Each row is a point. Two turns around zero, p and q, are shown by what they do to some points. Where does a point land after both, in the order given? Backwards means that the second turn is done in reverse. Each puzzle has new turns, and all numbers are rounded.

Turn p:
[-0.01  0.25 -0.15] => [-0.19 -0.19 -0.12]
[0.05 0.16 0.04] => [-0.12  0.02 -0.12]
[-0.39  0.22  0.28] => [-0.43  0.19  0.23]
[-0.25  0.31  0.03] => [-0.39 -0.05  0.06]
[ 0.26 -0.51 -0.31] => [ 0.62 -0.19  0.03]
[ 0.34 -0.43  0.10] => [ 0.51  0.21 -0.07]
Turn q:
[ 0.19 -0.04  0.14] => [ 0.08 -0.05  0.22]
[0.15 0.22 0.00] => [-0.14  0.15  0.18]
[ 0.19  0.25 -0.44] => [-0.05  0.54 -0.02]
[-0.69 -0.16  0.09] => [-0.15 -0.42 -0.55]
[ 0.17 -0.27  0.21] => [ 0.26 -0.21  0.18]
Where do these land?
q, then p: [0.20 0.21 0.16] => [-0.16  0.27  0.11]
p, then q: [-0.29  0.29 -0.46] => [ 0.33 -0.40 -0.33]
p, then q: [-0.18 -0.38  0.06] => [-0.07 -0.16  0.39]
q, then p: [ 0.36  0.01 -0.29] => [-0.26  0.11 -0.37]
p, then q: [-0.32  0.12  0.14] => [-0.23 -0.27 -0.10]
p, then q backwards: [ 0.23 -0.26  0.40] => [ 0.25 -0.06 -0.46]

Turn p:
[ 0.25  0.29  0.00 -0.32] => [-0.29 -0.02  0.17  0.36]
[ 0.19  0.36  0.36 -0.27] => [-0.13  0.13  0.47  0.34]
[-0.49 -0.16 -0.14  0.02] => [ 0.09  0.33 -0.34 -0.23]
[-0.24 -0.19 -0.24  0.45] => [ 0.09 -0.08 -0.27 -0.52]
[ 0.28 -0.30  0.02  0.11] => [ 0.24 -0.34 -0.04  0.05]
Turn q:
[-0.13 -0.33  0.29 -0.47] => [-0.02  0.29  0.57  0.16]
[ 0.31 -0.10  0.10 -0.10] => [ 0.29  0.18  0.06 -0.07]
[-0.13  0.55 -0.11  0.19] => [-0.13 -0.52 -0.18 -0.23]
[ 0.15  0.24 -0.34  0.01] => [ 0.21 -0.31 -0.22  0.09]
[-0.20 -0.36  0.07  0.37] => [-0.36  0.36 -0.22  0.04]
Where do these land?
p, then q backwards: [ 0.18  0.15  0.01 -0.36] => [-0.28 -0.22 -0.20 -0.14]
p, then q: [ 0.32 -0.55  0.28  0.35] => [ 0.55  0.55 -0.04  0.03]
p, then q: [ 0.25 -0.01 -0.46 -0.42] => [-0.41  0.02 -0.45  0.28]
q, then p: [ 0.00  0.45 -0.16  0.14] => [ 0.21 -0.10 -0.41  0.16]
p, then q: [-0.47  0.11 -0.01  0.07] => [ 0.10 -0.43  0.20 -0.02]
q, then p: [-0.21  0.00  0.39 -0.01] => [0.06 0.40 0.13 0.12]
p, then q backwards: [-0.05 -0.15 -0.04  0.23] => [0.18 0.19 0.06 0.09]
